Each point is reached from the start by the listed moves, each made 0, 1 or 2 times, or once backwards (-1), plus a little noise. Say if it took an odd or an even number of moves. Then give how often each move was made.

Moves:
(1): [ 0.17  0.26 -0.10  0.15]
(2): [-0.18  0.00  0.13  0.23]
(3): [ 0.05  0.13  0.25 -0.09]
Start: [0.34 0.05 0.07 0.01]
Points:
[ 0.62  0.31  0.45 -0.39] => odd (0, -1, 2)
[ 0.23 -0.06  0.41 -0.25] => even (-1, 0, 1)
[0.19 0.05 0.21 0.28] => odd (0, 1, 0)
[-0.09  0.05  0.95  0.15] => odd (-1, 2, 2)
[ 0.63  0.19 -0.41  0.00] => odd (1, -1, -1)

Moves:
(1): [ 0.24 -0.08 -0.06 -0.08  0.07  0.10  0.03 -0.08  0.08  0.16  0.13]
(2): [ 0.13  0.19 -0.32  0.07  0.22 -0.06  0.16 -0.19  0.18 -0.10  0.01]
(3): [ 0.07  0.35  0.09 -0.07 -0.12  0.21  0.12  0.00  0.04  0.25  0.00]
(4): [ 0.00 -0.12  0.00  0.14 -0.06  0.14 -0.17  0.15 -0.02  0.05  0.05]
(5): [ 0.15 -0.05  0.22  0.09  0.09 -0.01  0.06  0.21  0.06 -0.09 -0.06]
(6): [-0.16  0.13 -0.22 -0.51  0.18  0.08  0.14  0.21  0.22  0.01  0.05]
(7): [-0.11  0.04 -0.07  0.14 -0.03 -0.32  0.00  0.15  0.18  0.27  0.15]
(8): [-0.02  0.06 -0.10  0.07  0.02  0.03 -0.11  0.20 -0.21 -0.01  0.07]
(9): [ 0.06  0.14  0.01 -0.17  0.00 -0.07 -0.31 -0.08  0.05  0.14 -0.10]
(10): [-0.15  0.18  0.05  0.00  0.21  0.00 -0.02 -0.04  0.00  0.20 -0.05]
(11): [-0.03  0.06  0.06 -0.04  0.04  0.04  0.02 -0.04  0.09 -0.11  0.22]
Start: [ 0.16  0.04 -0.07 -0.22  0.00  0.07  0.05  0.07 -0.12  0.13  0.01]
Points:
[-0.13  0.22  0.03 -0.07  0.01  1.17 -0.34  0.52 -0.94  0.77  0.29] => even (1, -1, 1, 2, -1, 0, -1, 2, -1, 2, 0)
[-0.23  0.58  0.83 -0.32 -0.29  1.04  0.38  0.09 -0.14  0.21  0.20] => odd (-1, -1, 2, 1, 0, 0, -1, -1, -1, 1, 2)
[ 0.34 -0.35  0.45  0.06  0.66  0.34 -0.47  0.96 -0.42  0.42  0.43] => even (2, -1, -1, 1, 2, 0, 0, 2, 0, 2, 1)
[ 0.14 -0.68 -0.24  0.63 -0.62 -0.38 -1.22  0.70 -0.50  0.68  0.83] => even (1, -1, -1, 2, -1, -1, 2, 2, 1, -1, 1)

Moves:
(1): [-0.03 -0.01 -0.02 -0.10  0.09 -0.04 -0.13  0.05 -0.05  0.05 -0.12 -0.04
  0.04  0.05 -0.02  0.03  0.03 -0.12 -0.05  0.13 -0.07 -0.03  0.06 -0.02
 -0.02 -0.04]
(2): [ 0.03  0.18 -0.02 -0.05  0.03  0.02  0.00 -0.05 -0.01 -0.11 -0.01  0.05
  0.05 -0.03 -0.05  0.00  0.06 -0.06 -0.07 -0.04  0.01 -0.10  0.02  0.00
  0.01  0.02]
(3): [ 0.12 -0.04  0.17 -0.01 -0.02 -0.06 -0.09 -0.03 -0.05  0.03 -0.04  0.01
 -0.03 -0.04  0.04  0.06  0.00  0.01 -0.10  0.07 -0.06  0.11 -0.02  0.00
 -0.01 -0.10]
(4): [-0.09 -0.01 -0.06  0.23 -0.08  0.13  0.04  0.01 -0.12 -0.24  0.10 -0.07
 -0.11  0.20  0.09  0.04 -0.07 -0.01  0.00  0.15 -0.11  0.05  0.04 -0.02
 -0.22  0.08]
(5): [ 0.02  0.11  0.03  0.03  0.10 -0.01 -0.03  0.05  0.05 -0.01  0.14  0.03
  0.01  0.02  0.05  0.03  0.08  0.01  0.00 -0.02  0.09 -0.04 -0.02  0.00
  0.02  0.01]
(6): [ 0.12  0.03  0.11  0.02  0.02  0.14 -0.07  0.02  0.01 -0.01  0.04 -0.08
  0.04  0.04 -0.11  0.03  0.10 -0.07 -0.12 -0.08 -0.03 -0.04  0.12 -0.01
  0.05 -0.03]
(7): [ 0.15 -0.05 -0.15  0.07 -0.14  0.03  0.02  0.23 -0.11  0.13  0.10  0.00
 -0.13 -0.01 -0.07 -0.08 -0.13  0.05  0.07  0.09 -0.14  0.13 -0.15  0.14
 -0.16 -0.16]
(8): [-0.06 -0.12 -0.04 -0.16 -0.20  0.06 -0.15  0.07  0.00 -0.05  0.01 -0.03
 -0.04 -0.07 -0.06  0.02  0.02  0.16  0.02 -0.05 -0.08  0.07 -0.09 -0.05
 -0.07  0.26]
(9): [ 0.17 -0.11 -0.19  0.00  0.07 -0.18  0.09 -0.01  0.09  0.12  0.08 -0.02
 -0.13 -0.17  0.01  0.12 -0.05 -0.17 -0.19 -0.12  0.03  0.05 -0.05 -0.08
 -0.07  0.09]
(10): [ 0.01  0.01  0.03 -0.05 -0.08 -0.17  0.08 -0.01 -0.11  0.09  0.10 -0.02
  0.00 -0.06  0.06 -0.02  0.00  0.01  0.08 -0.08 -0.02 -0.10  0.02 -0.01
  0.04  0.10]
(11): [-0.10 -0.03  0.00  0.02 -0.06 -0.04 -0.01 -0.19 -0.16  0.13  0.10  0.10
  0.11  0.05 -0.02 -0.16  0.00 -0.11 -0.18  0.01  0.03  0.06 -0.13  0.06
 -0.02  0.16]
(12): [-0.04  0.03  0.00 -0.06  0.05  0.19  0.00  0.01  0.04  0.22  0.07  0.13
 -0.03 -0.18  0.20 -0.06  0.13 -0.12 -0.06 -0.14  0.03  0.13  0.16 -0.07
  0.00  0.12]
(13): [-0.04  0.02  0.11  0.03  0.10 -0.09  0.07  0.04  0.03  0.07  0.02  0.05
  0.12 -0.08  0.04  0.02  0.01  0.00 -0.07 -0.07 -0.07 -0.09  0.03  0.07
 -0.05  0.05]
(14): [ 0.01  0.04  0.03  0.01 -0.06  0.04  0.07 -0.05  0.11  0.03  0.02  0.06
 -0.03  0.04  0.03  0.03  0.14  0.05  0.09 -0.04 -0.02 -0.13 -0.01 -0.05
 -0.05 -0.07]
(15): [-0.03  0.04 -0.04  0.03 -0.04 -0.05 -0.05  0.06  0.05 -0.06 -0.01 -0.07
  0.08  0.01  0.06 -0.05  0.11 -0.03 -0.05 -0.12  0.01  0.11 -0.06  0.01
  0.03 -0.09]
(16): [ 0.00 -0.05 -0.16  0.03  0.05  0.00  0.30 -0.09 -0.15 -0.07  0.00  0.11
  0.02  0.05  0.04  0.20  0.05  0.22 -0.03  0.01  0.02 -0.07  0.01  0.12
  0.17  0.06]
(17): [ 0.04 -0.05  0.10  0.06  0.09 -0.03  0.08  0.08  0.06  0.00  0.18 -0.19
 -0.04 -0.09 -0.09  0.00  0.14  0.05  0.09  0.12 -0.02 -0.05 -0.03  0.00
  0.00 -0.05]
(18): [ 0.01 -0.01 -0.06 -0.15  0.09 -0.01  0.12 -0.03  0.03 -0.06  0.10  0.12
 -0.03  0.11  0.04 -0.19  0.13  0.12 -0.09 -0.21 -0.08 -0.05  0.12 -0.14
  0.09  0.01]
(19): [ 0.08 -0.02  0.11 -0.08 -0.04  0.04  0.05  0.13  0.01 -0.02  0.03 -0.02
  0.15 -0.05  0.00 -0.03 -0.09  0.06  0.02  0.13  0.09 -0.12  0.00 -0.16
  0.04 -0.02]
(20): [-0.05  0.04 -0.10 -0.06 -0.06  0.08 -0.03 -0.08  0.07  0.15  0.11 -0.06
  0.00 -0.06  0.06 -0.06 -0.05  0.03 -0.09 -0.05 -0.08 -0.05 -0.04 -0.01
  0.00 -0.02]
(21): [ 0.04  0.03 -0.08  0.07  0.06  0.15 -0.03  0.03 -0.09 -0.08 -0.40 -0.03
 -0.04  0.15  0.12 -0.08  0.10  0.08 -0.01  0.19  0.09  0.01 -0.08  0.03
 -0.02  0.25]
(22): [-0.09  0.03 -0.09  0.00 -0.15 -0.03 -0.12 -0.08  0.07  0.02 -0.21 -0.04
  0.17  0.14 -0.06  0.07  0.01  0.19 -0.08  0.03  0.09  0.27  0.16 -0.13
 -0.13  0.01]
(23): [ 0.05 -0.07  0.09 -0.20  0.22  0.06  0.02  0.03 -0.12 -0.10  0.00 -0.16
 -0.05 -0.03  0.09 -0.07 -0.05 -0.07 -0.04  0.02  0.15 -0.11  0.14  0.09
 -0.19 -0.06]
(24): [ 0.15 -0.10  0.04  0.00 -0.06 -0.15 -0.10 -0.04  0.11 -0.02  0.05  0.07
  0.06 -0.06  0.01 -0.09 -0.02  0.08  0.04  0.02  0.08 -0.16  0.10  0.04
 -0.03  0.02]
Start: [ 0.07  0.04  0.12 -0.11  0.08 -0.01  0.01  0.08 -0.08  0.00 -0.08 -0.04
 -0.16 -0.23 -0.26 -0.07  0.00 -0.01  0.15  0.01 -0.01 -0.14 -0.06  0.14
 -0.16  0.06]
Points:
[ 0.56  0.13  0.09 -0.57  0.53  0.08 -0.33  0.30 -0.13  1.30 -0.08 -0.34
  0.26 -0.42 -0.02 -0.55 -0.02 -1.12 -1.13 -0.11  0.13 -0.30 -0.35 -0.05
 -0.49 -0.08] => odd (2, -1, 0, -1, 1, 2, 1, -1, 2, 0, 2, 0, 1, 1, 1, -1, -1, 0, 2, 2, 1, 0, 1, -1)
[ 1.44 -0.04 -0.24  0.26  0.15 -0.22  0.62  0.72 -0.18 -0.23 -0.71  0.12
 -0.51 -0.07 -0.18  0.23  0.36  0.25  0.01  1.00 -0.37 -0.56 -0.13 -0.20
 -0.42 -0.25] => even (2, 2, 2, 1, -1, 0, 2, -1, 2, 0, -1, 0, 0, 2, 0, 1, 1, 1, 2, -1, 2, 0, -1, 1)
[-0.40  0.15 -0.49  0.14 -0.33  0.26 -0.03 -0.80 -0.46 -0.03 -0.33  0.28
 -0.11 -0.26  0.36  0.39  0.68 -0.03 -1.38 -0.51 -0.01  1.27  0.00 -0.24
 -0.86  1.78] => even (-1, 2, 2, 2, 0, 0, -1, 2, 2, 0, 2, 2, 1, 0, 1, 1, 0, 0, -1, 0, 1, 2, 0, -1)
[ 0.73 -0.29  0.06 -0.02  0.28 -0.96  0.21  0.50 -0.48  0.56  0.77  0.15
 -0.12 -0.79 -0.04 -0.39  0.51  0.04 -0.09  0.44 -0.26 -0.82 -0.84  0.84
 -0.55  0.56] => odd (2, 1, 1, 0, 2, -1, 2, 1, 1, 1, 2, 0, 2, 1, 1, 1, 2, 0, 0, 0, 1, -1, 0, 2)
[ 0.44  0.20 -0.48 -0.86 -0.18  0.31  0.39  1.02 -0.60  0.71 -0.52  0.00
 -0.08 -1.45  0.56 -0.09 -0.27  0.34 -0.05 -0.30  0.17  0.01 -0.49  0.27
 -0.44  1.19] => odd (-1, 2, 0, -1, 0, -1, 2, 2, 1, 2, -1, 2, 2, -1, 1, 1, -1, -1, 2, 1, 2, 0, 1, -1)
[ 1.07 -0.12 -0.06 -0.36  0.64 -0.65  1.00 -0.38  0.24 -1.32  0.95 -0.29
 -0.48 -0.17 -0.27  0.34  0.99  0.29 -0.20 -1.21  0.33 -1.27  0.86  0.02
 -0.08 -0.22] => odd (-1, 2, 0, 1, 0, 2, -1, 0, 2, 1, -1, -1, -1, 2, 2, 2, 1, 2, -1, -1, -1, 0, 2, 2)
[ 0.64 -0.19  0.42 -0.84  0.56  0.76  0.90  0.34 -0.71  0.35  1.62 -0.45
 -0.27 -1.24  0.08 -0.14  0.42 -0.28 -1.03 -0.43 -0.52 -0.52  0.21  0.11
 -0.32  0.01] => even (0, 2, 2, 1, -1, 2, 1, 1, 1, 0, 1, 2, 1, 0, 1, 2, 2, 1, 2, 2, -1, -1, 2, -1)
[-0.07 -0.19 -0.75 -1.35  0.34  0.42  0.65  0.72 -0.33  0.57 -0.48  0.03
  0.07 -0.37  0.47 -0.31  0.44  0.88  0.10 -0.27  0.10 -0.02  0.41 -0.40
  0.12  0.45] => even (2, -1, -1, -1, 0, -1, 1, 1, 0, 1, -1, 2, 0, 0, 1, 2, 0, 2, 2, 1, 1, 1, 1, -1)
[ 0.88 -0.19 -0.17 -0.64 -0.32 -0.86  0.68  0.11 -0.29  1.27  0.66  0.56
  0.19 -0.75 -0.76  0.54  0.31  0.34 -0.63 -0.62 -0.75 -0.54  0.04 -0.08
 -0.03  0.17] => odd (2, 1, 1, -1, 0, 2, 2, 1, 2, 2, 1, 0, 2, 2, -1, 2, 0, 1, 1, 0, -1, 1, -1, 0)
